Each row is a point. Two turns around zero, p and q, are shown by what they do to some points. Write where each new point lands after one turn and then the other. Backwards means that the second turn is done in reverse. Each puzzle has new turns, and all numbers are rounded.
In the rows, zero is written as 128.

Turn p:
[176 127  95] => [155 111 177]
[99 91 80] => [182 106  95]
[139 122 115] => [140 119 138]
[101 165 113] => [143 173 118]
[152 148 157] => [ 95 137 153]
[ 99 116 208] => [ 53 125  86]
Turn q:
[165 109 175] => [161 124 181]
[103 129 104] => [103 123 104]
[ 84 138  99] => [ 86 133  94]
[ 93  90 135] => [ 86 104 148]
[215 146 130] => [217 128 128]
[108 155 127] => [114 155 114]
Where do these land?
q, then p backwards: [192 132 131] => [128 118  65]
p, then q: [143 145 142] => [114 148 139]
p, then q backwards: [ 99  65 164] => [107 102  57]
p, then q: [ 99 124  83] => [177 117 108]
p, then q: [107 174 120] => [145 171 106]

Turn p:
[ 83  91 144  52] => [ 55 165 179 120]
[163 150 113 146] => [161 132  95 136]
[162 164 134 159] => [178 121 108 151]
[154 111 135 165] => [167 116 125 101]
[106 118 179 140] => [138 108 181 129]
[100 134  64 107] => [ 72 125  81 131]
Turn q:
[185 128  93 164] => [ 65 113 124 167]
[112 145 161 153] => [153 161 121 150]
[112 142 177 100] => [184 127 106 122]
[100 165 110  82] => [134 136  95  70]
[131  60  98 141] => [104 103 195 130]
Where do these land?
q, then p backwards: [ 88 136 184 160] => [188 155 163 112]
p, then q: [126  83 144 132] => [163 104 112 113]
p, then q: [162  85  92 164] => [107  75 113  82]
q, then p: [157 153 119  93] => [ 92 134 105  99]
p, then q: [107 183 102  92] => [101 192 153 134]

Turn p:
[145  54 115 137 145 142] => [186 144 131 126 160 171]
[175 190 135 161  91 121] => [103  96 194 115  93  95]
[111 159 150  61 117  93] => [110 110  76 121 130  64]
[125 143 151 161 109 134] => [ 99 117 151 105 121 142]
[161 125  80 158 180 131] => [153 162 174 182 136 136]
[135 103 129  68 113 127] => [169 120  85 112 127 103]
[158 162 180 147 152 155] => [100 170 170  87 126 107]
[ 45  82 116 147 142 110] => [104 121  76 158 166 194]
[ 97 135  96 113 103 140] => [127 111  97 146  92 141]
Turn q:
[140 150 108  85 133 126] => [124 140 100  98 118  97]
[ 64 144 169 111 116 174] => [ 53  86 142 123 100 143]
[146 150 115 136 166 119] => [127 172 121 143 132 109]
[147  58  98 149 151 126] => [159 148 126 120 192 168]
[153 161  99  94 151 128] => [125 167 102 103 118  92]
[ 83 112 103 154 133 104] => [129 120  92 164 136 167]
[145 151 181 192  31 138] => [173  78 209 151  56 147]
[145  98 152 104 143 109] => [133 113 134 122 172 101]
Where do these land?
q, then p: [138  64 131 146 151 176] => [112 206 109 105 125 116]
q, then p: [173 138 118 154 129 177] => [101 135 126  85 102  84]
q, then p backwards: [117 121 153 169 115 106] => [136 123  81 150 127 109]
q, then p: [149  70 148 143  79 103] => [183 162 155  93 164 127]
p, then q: [ 96 125  98 137 182  67] => [114 178 131 193 142 168]
q, then p: [117 201 135  64  99  92] => [153  32 107 161 147 130]
p, then q: [103 135 105 104 113 154] => [156 126 118 109 100 153]
q, then p backwards: [131 170 138 107 157 149] => [124 179 151 120 146 139]

Turn p:
[ 78 149 117 121 119 144 118 218] => [135 165 151 125  91  53 148 176]
[138 136 100 101 188 118 168  69] => [122 120 117 115 198 121 114  58]
[146 141 148 114 105  94 106 129] => [120  96 141 153 113 133  99 143]
[128 105 140 146 149 138 209  95] => [153 168 136 142 161 163 151  66]
[170 136 158 114 100 149  73 119] => [ 93 110 119 112  87 161  84 152]
[ 31 137 122 130 153 130 118 171] => [114 143 127 138 109  46 195 133]
[155 132 119 132  65 134  95 116] => [115 120 108 137 123 165 101 185]
[161  82 131 130 102 126 110 134] => [161 116 102 126 100 159 109 144]
[144 133 117 163 170 119 155 102] => [139 116 149 105 168 148 150  95]
Turn q:
[ 99 175 152 103 148 167 129 133] => [ 99 158 112 138 119 129 172 174]
[170  77  79 113 178 142 165 159] => [146 130  63 152 124  77 119  63]
[100  86 170 124  85 126 140 126] => [ 74 113 149 127 169 149 105 119]
[ 93 112  80 143 105  97 106  74] => [149 141 143 115 106 162  50 140]
[145 145  93  83 144 153  93 156] => [139 158  82  88 102 128 161 115]
[156 143 150 133 175  93 133 125] => [179 130 133 157 155 119 155 131]
[153  94 142 136  95 153  86  78] => [120  94 134 130 108 202 120 101]
[ 77 147 114 173 107 114 116 144] => [123 108 146  96 123 110  94 182]
[159 172 173 146 115 108 184 157] => [122 118 189 150 146  76 176 127]
Where do these land?
q, then p: [ 95 107 113 147  90 155 129 153] => [125 116  85 153 107  88 139 138]
q, then p backwards: [168 190 121  95 189  89 148 179] => [ 60  96  78 147 154 133 177 185]
q, then p: [111 189 127 101 165  52 154 143] => [128  98 227 119 134 114  89 113]
q, then p: [111 150 103 141 131 146 129  80] => [120 141 138 128 104 143 130 183]
p, then q: [144 135 123 123  87 114 100 148] => [121  97 116  85 141 115 135 122]
p, then q: [115 102 106  82 110 135 116 136] => [166 130 133  88 108 116 108 124]
q, then p: [179 102 199 151  99 161 170 116] => [138 143 108 152 119 175 209  77]
p, then q: [102  90 152 154 142 173  84  93] => [ 75 171 129 130  87 111  85 112]
p, then q backwards: [129  87 110 157 139 127 121 104] => [152 118 140 122 151 136  83 140]
